Every row gives one point. Any point is a mix of the corners, with weights that add up to 1. It lies inside the corners' shape when no weight is negative. Is each point inside? If not, which corners have a negative weight?

Corners:
(1): [-25 -13]
(2): [ 14 -23]
(3): [59 25]
Points:
[ -4 -11] => inside
[57 29] => outside (2)
[  7 -17] => inside
[-22 -29] => outside (3)
[47 18] => inside
[12  3] => inside
[ -2 -25] => outside (3)
[50 18] => inside

Corners:
(1): [-11 -22  17  15]
(2): [-23 -11  28 -29]
(3): [-13  95 -72  20]
(4): [ 20 -32 -20 -17]
(5): [34 21 16 -2]
Points:
[  6   2  14 -13] => inside
[ -1 -18 -18  -4] => outside (5)
[12 28 -6  3] => inside
[-26 -21  -7 -10] => outside (5)
[-32  58 -24  14] => outside (4, 5)

Corners:
(1): [ -9 -15  67  14 -17  21   9   7]
(2): [-43 -40 -44 -28 -50  17   7  16]
(3): [-10 -19 -23 -41 -54  34  -3 -36]
(4): [ -4  -7  -2 -42 -33 -24  20  -7]
(5): [ -7  16  38  42  33 -14 -42 -10]
(6): [ 29  46  64  41   6   4 -55  41]
(7): [-7 64 41 58  9 16  0  9]
(8): [  6 -34 -44 -43  -3  33  23  -5]
(9): [ 24 -49 -44   1 -50   8  19 -18]
Points:
[ 12  -3 -20  10 -14  15 -14  -1] => outside (1, 4)
[ -7 -11  35   1 -21  17   3  -1] => inside
[  7 -43 -51 -45 -26  15   6 -12] => outside (1, 7)
[-20 -31 -21 -20 -77  26  50  -7] => outside (5, 6, 8)
[-14 -13   1  -2 -21  18  18  -9] => outside (6)
[ -6   7  24  46  18  10 -24   7] => outside (3, 4)
[-21  16  24  15  -1  31 -39  19] => outside (4, 9)

Corners:
(1): [ -9 -36 -36   7  19  -4 -31  58 -32 -24 -12]
(2): [ 16  -2  21   2  -4   6 -25  -9  29  36   5]
(3): [ 45  45  16  35   2  59   9  19  30 -13 -21]
(4): [-51  15 -25  -4  63  38 -29 -34  47   4   1]
(5): [ -9  23   9   4 -39 -36  16 -61   5 -17 -18]
(6): [ -8   0  -2  -3  34  22 -42 -23 -31 -14 -22]
(7): [-76 -40   2 -40 -12  38 -95 -16   7   2  20]
(8): [ 48  15  16   1  12  15  48  -5  54 -28  -9]
(9): [ 17 -13  -6   7  -3  11 -29  11 -31  40 -70]
(10): [  4 -33 -14   3 -28 -24  27 -41 -10  13  -1]
(11): [-10  34  22 -36   1  17  13 -11 -22   4   6]
(12): [-28 -35 -11  29  23 -28  19  -7 -40  -7 -29]
Points:
[  3   3   5  -4   4   7   6  -8   8 -10  -9] => inside
[ -2  -5   7   3   6   6 -15 -11  12  15  -5] => inside
[-25   1  -7  -3  16  13 -17 -23  15  -4  -7] => inside
[ -3  19  11   0  15  21  -1 -32  27  -9   4] => outside (1, 9)
[ 14  23   2   0   6  16   4 -16  19  -1 -16] => outside (7, 12)
[  3 -12  -2   1  -4   7 -16  14 -19  -4 -16] => outside (4)

Corners:
(1): [  9 -19   2  13 -16   7  -4  18   6   3  14 -95   8  -3 -19   6 -13  -9]
(2): [-20  12  -8  19  18   1  15  14   1 -16  43  10   3 -36 -20  -1   5  24]
(3): [ 15  15 -17 -14   8   8  17 -58   5  25  -5   9  -8  -5  -1  -7  -8 -12]
(4): [ -6   5   6  19  16   7 -35  21  14  -2   8  10 -22  19  13  -2 -12  33]
(5): [ 25  10  11   1   9   0  12  20 -12   3 -11  10   7   2 -18  13  12   2]
(6): [24  0 10 -9  5 11 15  0 -3 -8 88 12  9 14  9 17 -2  2]
(7): [  5  10 -18   6  15   9  11   2  24  17  16   3  12  21  -1   5  -7  -9]
(8): [ 15 -66 -35  -6 -13  -9 -16  16  16 -11 -11   2  -5  26 -14  13 -21  10]
(9): [ 21  13 -11   4  -1   1 -17  22  -2  -7  -7   9  -9  25 -15  15 -16 -10]
(10): [  3 -16   0  16  -4 -12   0   0   1 -15 -11   2  13  15   7  -1 -20  -6]
(11): [ 22  13  -8 -15 -34   3  -4  12  -7  14   6   9  16  21 -15  -3  -2   3]
(12): [ 21   9   8  16 -12 -46   2  10   3  -5  -7   2   4  22  -8  -2 -10  21]
(13): [ -3  18  10 -15   4   7  14   3  29 -16  26   9   6  19  -6  34   4 -13]
(14): [ 25 -16 -22 -16  -1   4 -16   9  20  -5   8  -4   8  10   1  -1   2 -16]
(15): [ 15  -8   7 -16   1   9  17  21  -3 -13  19   6 -33  26  -5 -12 -10  -2]
(16): [  7  12   3   9 -12   3  14  16  -6   7  -8   1 -53   6  23   4  -7   0]
(17): [-26  13   5 -10   7 -29  17  20 -20  16   4   6 -16 -24 -11   4  -2   2]
(18): [ -5  16 -18   0  17   3   2  15 -12 -12   4 -13 -29   4  27  -6 -15  37]
(19): [ 11  11  -4   8   5  -1  11 -21 -11   1  13  -5   6  20 -10   5  23 -13]
Points:
[ 12   2   8   4  10  -8  -9   1  10 -10  16   3   9  10 -14   7   1  -9] => outside (7, 8, 11, 16, 18)
[17 -3 -9  3  3  2  4  5  7 -7  8 -2 -4 13 -2  7 -6 -3] => outside (4, 11, 17)
[ -6  14  -4  -3   6 -10  17   1  -2   3   4 -25  15 -13 -18  -2   4  -3] => outside (4, 6, 8, 9, 16)
[10  4 -6 -3  2  2  5 -3  5  2  7 -1 -4  5 -3  4 -4 -2] => inside
[  5   0  -7  -2  -8 -12  -6   5  17   4   9  24   3   7  -6  11 -19  -4] => outside (1, 5, 15, 18, 19)
[10 14  0  9  4  5  3  7  2 -4 14 -9 -6 13  3  2 -7 11] => outside (8, 14, 17)

Corners:
(1): [ -2 -51 -17 -27 -25 -51  19 -34  17  86  -1  -6   7  38  -4  61   8 -17
   6 -52]
(2): [ 15  -7  15 -16 -13 -50 -20 -18 -54  40 -26 -11   7 -11  30   1 -26  29
   5 -63]
(3): [-25  18  28  19   6  11  25  17  29   7  31 -38 -17  46   7 -26  13 -39
 -17  -5]
(4): [-31  18   3 -34   5 -90  -9 -37  18  15   1 -21  18  73 -15  -3 -44  12
  60  34]
(5): [-39  -8 -16  58 -47  48 -27  19 -40  -9 -21 -19  48  -7  -1  48  11 -10
  16 -34]
(6): [ -2  57  10   9  22 -22  11 -33  15  25  28  35 -21 -17  -4  44 -26   7
  38 -22]
(7): [-19 -19  -8  75 -15  42  40  15  45 -34 -54 -19 -67 -64 -48 -14  21  11
   5  16]
(8): [-28   7 -47 -19  27 -44 -32   2 -47  -4 -47  41   1  -2  59  45   8 -46
 -30 -29]
(9): [ -9  68  20 -27 -36  10   6 -27  13 -14 -52 -22 -27  22 -25  -1   7  -7
   7 -34]
(10): [ 34  32 -43   5  11 -19 -69  17   4  29  15  25 -17 -25  58   3  18  21
   7 -58]
(11): [  4   8  -3  10  78  12 -16 -12 -12 -53   8   3  19 -35 -35 -19  -5 -11
  21  42]
(12): [-13  20 -34 -13  27  -4 -35  34  17 -43 -24  64  12  34 -19  -2  11 -53
 -58  32]
(13): [ -6 -44  26 -25  14  13 -10 -26  46 -13 -20  59 -37 -17 -20 -39  26 -41
  13  58]
(14): [-47   8  43  86 -29  30 -25   5  37 -15 -72 -25   5 -25 -32  10  61 -21
 -37  49]
(15): [-41   5 -48 -47 -15   1  47  58  15 -31 -23 -15  66   2 -25 -19  43  -9
 -34  36]
(16): [ 11  34  61  61 -39  14   6  42  19 -26 -81 -22  12  21 -55  27  38  -3
  14  69]
(17): [ -2 -47  44  -3  38 -27   1 -35 -17 -16   8  10 -18 -18  -3  66  28  14
 -27 -32]
(18): [ 11  -3  13 -17 -22  -1  14 -57 -55  19   9 -27  14  19 -14  -7   5  35
   4  54]
(19): [ 44  22 -10  -4   1 -15  12 -54  21  23   7  36 -32  50  34 -50  21   7
  10 -43]
(20): [-25   9 -51  25  21  19  -1  23  84 -22  -3   4 -12   3  46  49 -50 -21
  -7 -33]
(21): [ 28 -20  36   4 -12 -58  25 -92 -86 -45  -4   0  -6 -35  27 -20   6 -24
  -4  10]
Points:
[-13   1   8  10 -13  -6   6 -10   6  -3 -25  -2  -2   9  -4  14   7  -9
  -8  -2] => outside (10, 11)
[  0   2   5   8  -1  -5   0 -15  -5  -2  -9   1  -5  -5   3   8  13  -8
  -6  -5] => outside (4)
[  8   7   3  -5   9  -9 -11 -15   6   1 -10  16  -7  -2  15   3  17 -12
 -16   0] => outside (4, 5, 7)
[ -8   1   1   6  -6 -14   1  -8  -5  -2 -21   3   5   3  -2  17  13 -13
  -4   0] => inside
[ -9  16  -3 -23 -10 -36 -10 -23 -28  18  -3   1  17  29   9  11  14  -9
 -18 -23] => outside (7, 11, 13, 16, 20)
[  5  10   1  21   2   8 -25 -11  -5  -3 -16  16  -5  -8  14  12  10 -24
   2 -25] => outside (4, 7, 15, 17, 18)
[ -3   6   3   6  -8 -12  -1 -10   0   1 -18   6  -9   6  -2  -3  18  -7
  -3  -1] => outside (11, 20)
